Each point is reached from the start by the listed moves, each made once or not at all, plus a little noise. Say if it took an odd or an even number of moves. Then give how often each move was made.

Moves:
(1): [ 35  18  18  49 -13]
(2): [-21  10  29   4   7]
Start: [-51  21  49 -32  11]
Points:
[-50  19  50 -29  11] => even (0, 0)
[-77  31  78 -26  19] => odd (0, 1)
[-39  48  95  23   8] => even (1, 1)

Moves:
(1): [ 22 -36   3  10  -7 -23  18   1]
(2): [ 28  39   8  14 -56   6   0  21]
(3): [-25  -5 -12  36  -4  -1   8  -2]
(4): [-20  38 -26   6 -43   4 -29   6]
(5): [-18   7  -5  -8  26 -13  23  21]
(6): [-10  -8  -5   7  20   0  -5  15]
Start: [-12   8  15  -6 -10  -7   6  34]
Points:
[-23  95  -7   7 -84  -9   1  82] => odd (0, 1, 0, 1, 1, 0)
[-25  48   8  34 -46 -15  38  74] => odd (0, 1, 1, 0, 1, 0)
[-44  -2 -26  55 -44 -27  -3  54] => even (1, 0, 1, 1, 0, 1)
[-40  73 -21  58 -94   1 -19  72] => even (0, 1, 1, 1, 0, 1)
[ -9   9  -8  10 -61 -26  -4  43] => even (1, 0, 0, 1, 0, 0)
[-27  16 -15   3 -35 -39  16  63] => odd (1, 0, 0, 1, 1, 0)

Moves:
(1): [  6  15   5  10 -15  -2   1  13   6   1   6   1  11   9]
(2): [-11   8  18   1 -15   6   7  14  -1  12  13  12  -1   5]
(3): [  1 -10  -1  18  -4  14  -6  -3 -36  -4  12 -18 -17 -11]
(4): [ -3 -15  -4   3  -3  -2   2  -8   1   0  -4   4  -2  15]
(5): [ -5   8  -8 -10 -26  15  -9   3 -31  -7 -25 -19   1  -4]
(6): [  4  -7  15  25   1  -3  14   3 -11  -6   6  20   7 -17]
(7): [ 11  11 -18 -14  29  32 -20 -29 -31   7  18  13  -1 -13]
(8): [  1  15   6 -12   3  -3  -7  11  -8   2  -3  -7   3  20]
(9): [ 4  4  3 -6 -3  0 12  9  1 11  3 -3 19 -2]
(10): [ -5   7  30  25 -12  -8   8   6   7  -2 -13 -13 -17  15]
(11): [ 17  17   5 -13   3  16  -5  24  -9   0   9   2   0  29]
Start: [ 15  -2   4 -16  -6  19   0   3   0   0  -6   0  23  10]
Points:
[ 21  33  47  36 -50  74   6  16 -95   9  12 -10  25 -13] => even (1, 1, 1, 0, 1, 1, 1, 0, 1, 1, 0)
[ 17  14  40  11 -21  25   8  24 -37   6  -8 -42  11  28] => even (0, 0, 1, 0, 0, 0, 0, 1, 1, 1, 0)
[ 20  16  14  -2  11  42 -12 -20 -25   6  -1  -3   2  13] => even (0, 0, 0, 0, 0, 0, 1, 0, 0, 1, 0)
[ 38  29  12 -17 -18  33  -6  40  -2   3   8   3  35  45] => even (1, 0, 0, 0, 0, 0, 0, 0, 0, 0, 1)

Moves:
(1): [  8  -3 -18   8   0  11  14   7   3  12 -20  19  -6  -2]
(2): [ 39   5  -9   0  16  -9  -7   2  -9 -21  -3  -4 -12   9]
(3): [ -9  24 -27  -6  26  17  -3  -5 -11   2 -10 -17  10 -19]
(4): [ 12  21  33 -12   0  14  -4  -1  -6   6   6   0 -11  -9]
(5): [  2  10 -36 -12   2   4  18  10  -7  41   8 -27  28  29]
(6): [-23 -15  18  -4   7   3   7   8  -2  -4 -24 -12 -12  -2]
(7): [-14  13 -10 -20 -12 -17   3  -5  -2 -10  -2  20 -24  21]
(8): [ 10  -4 -10 -15   5  -4 -18  17  -4  19  -4   4   7  -9]
(9): [-20  16  10  13   9   9  13  25  21   1  -5 -24  -4  -7]
(10): [ 16   4   1 -18 -35  -4   1 -11   7  10  -4 -11   9  -3]
(11): [-12 -11   2  -8 -18 -11  13  22   2   8  25  -6  -6  -5]
(12): [ -8  -8  -7 -13 -32  14 -14   2  12   2  -1  -3 -15 -10]
(13): [ -5   3 -18  19  -9  -5   8   0 -27   2   3  -2   6  12]
(14): [  5  13   7  -3   5   8   6  12 -10 -28  -2   9  21   7]
Start: [ -7  12 -15  -5   1   2  -9  -2 -14 -32  -6 -16  16   0]
Points:
[ 17  31 -53 -32 -12 -38  -4  45 -63 -61  12   7   7  36] => even (0, 1, 0, 0, 0, 0, 1, 1, 0, 0, 1, 0, 1, 1)
[ 17   6  11 -21   7  10  14  35 -27 -32 -21 -17 -30  -9] => odd (1, 1, 0, 1, 0, 1, 0, 0, 0, 0, 1, 0, 0, 0)
[-71  27  12 -27  -7  -6  33  60  -4 -65 -14 -28  -9  14] => odd (0, 0, 0, 0, 0, 1, 1, 0, 1, 0, 1, 0, 0, 1)
[ 29  59 -88 -17  17  21  31  33 -69  19   4 -52  25  15] => odd (1, 1, 1, 1, 1, 0, 0, 0, 0, 0, 1, 0, 1, 0)
[-25  43 -80 -34 -45   6  13  18 -48 -24   0 -18  32  59] => odd (0, 0, 0, 0, 1, 0, 1, 0, 0, 0, 0, 1, 1, 1)
[ 43  52 -80 -51  31  25   6  49 -45  36  -3 -47  27  -5] => odd (1, 1, 1, 1, 1, 0, 0, 1, 0, 0, 1, 0, 0, 0)
[-35  95 -45 -41  26  29  18  22 -18   9  -8 -64  15  15] => odd (0, 0, 1, 1, 1, 0, 1, 0, 1, 0, 0, 0, 0, 0)
[ 41  30 -53  19  14   6  13  18 -57 -67 -28   7  25  27] => even (1, 1, 0, 0, 0, 0, 0, 0, 0, 0, 0, 0, 1, 1)
